Each row of a before or after table is a point. One or more steps were done to the points. Then noise was added and the rows were shuffled. The steps act on columns, c1 being the first. Name the steps. A step turns or swaps two columns, mirrors them in a line or flattens them onto one, adds a multiple of one to another, or multiplies or shifts one. Angles are multiples of 10 degrees, from the lower column toward the higher: turns from -170 to 170, lines from 10 to 170 but not 90. Use the fewest steps. Two steps may share a column if one is a turn and the other turns, adds or multiplies; they go together, in the order done. Otherwise the lowest column goes first.
In the rows, 128 means zero.

Before (12 x 2):
[[152 134]
 [134  91]
 [131 120]
 [147 162]
 [148 161]
 [133 110]
 [133 141]
 [136 147]
 [ 53 146]
 [131 121]
 [104 154]
 [117 161]]
After (12 x 2):
[[ 90 204]
 [133 191]
 [  5 196]
 [131 176]
 [136 142]
 [143 196]
 [160 215]
 [135 169]
 [111 215]
 [135 160]
 [161 212]
 [168 184]]
Steps: multiply c1 by 1.6; shift c2 by 50

Before (11 x 8):
[[107 177 131 168 108 101 100 187]
 [117 114 142 160 110 121 197 180]
 [143 160 152 133 134 129 163  85]
 [119 139 122 124 127 176 158 153]
 [ 93  75 137  90 133  76 143 117]
 [107  94  79 140 135 148 147 143]
 [107 126 117 106 120 153  97 157]
 [134 157 149 133  99 126 120  96]
 [126 118  82  81 112 108 170  89]
 [163  74 129 148 105  87  99 189]
 [182  81 180 131 179 122 168 188]]
After (11 x 8):
[[106  91  84 119  83 139 197 118]
 [122 101 148  96 130 124 101 155]
 [100 118 143 133  95 182 134  76]
 [173 152 121 121 122 115 164 142]
 [154 144  72 135 141 134 184  96]
 [122  90 144 131 127 118 141 163]
 [113 190 130 117 172 163  99 174]
 [160 158 116 123 112 133 102 122]
 [ 72 193 127 106 143 118 100  74]
 [ 95 186 180 186 131  84 133  83]
 [131 187 147 107 158 145 191 112]]
Steps: turn c1 and c6 by -120 degrees; swap c2 and c8; add -0.7 times c3 to c7; swap c4 and c5

Before (12 x 14):
[[ 91 117  78  85  95 119 118 163  51 136 151  97 182 132]
 [175 100 129  94 101 175  71 146 112  71  95 158 118 118]
 [137  67 153 165 114 137 110 103 159 147 132 104 186 118]
 [157 175 126  88 122 162  73 155  91 108 117 129 140 135]
 [156 128 149 129  94 180  94 161 139  96 126 144 103  86]
 [129  65 122 117 136 153 142  83 169 146 124 110 155  95]
 [ 97  90 108 122 121 158 157 153 112 173 126 116 197 152]
 [150  61 137 145 154 154 119  94 129 121 142 135 117 126]
 [139 103 128 126 122 155  63 102 135 146 105 174 105  99]
 [116 136 124  87  90 154 102 174  75 123  97  86 126 154]
 [192 121 154  96  99 132  97 169 103 135 116 131 127 111]
 [121  78  62  79 102 116 124 114 122 143 179 121 140 191]]
After (12 x 14):
[[138  65 131 165  92 139 118  82 157 160 131 110 175 116]
 [127  80  65  79  93 147 125 163 118 142 185 117 128 188]
 [131  63  86 116 116 112 145  87 169 142 122 115 163  99]
 [153  57 115 137 159 101 121  87 126 120 141 139 132 123]
 [139 103 111 128 168 100  59 107 135 150 102 176 113 103]
 [192 115 176 108  96 120  96 148 105 137 118 129 127 112]
 [ 96 122 105  84  66 157 113 205  48 135 149  99 174 136]
 [ 96  92 136 115 107 118 153 167 113 180 124 120 211 152]
 [162 176 149  89 118 100  76 155  90 111 118 129 150 131]
 [118 141 156  92  45 101 103 170  83 134  94  91 136 156]
 [175 107 134  94 129  76  74 153 110  71  93 152 137 118]
 [156 126 167 132 109  72 100 147 140 103 116 145 118  88]]
Steps: turn c3 and c8 by -40 degrees; multiply c8 by 1.3; add 1 times c12 to c5; mirror c6 and c13 in the line at 80 degrees
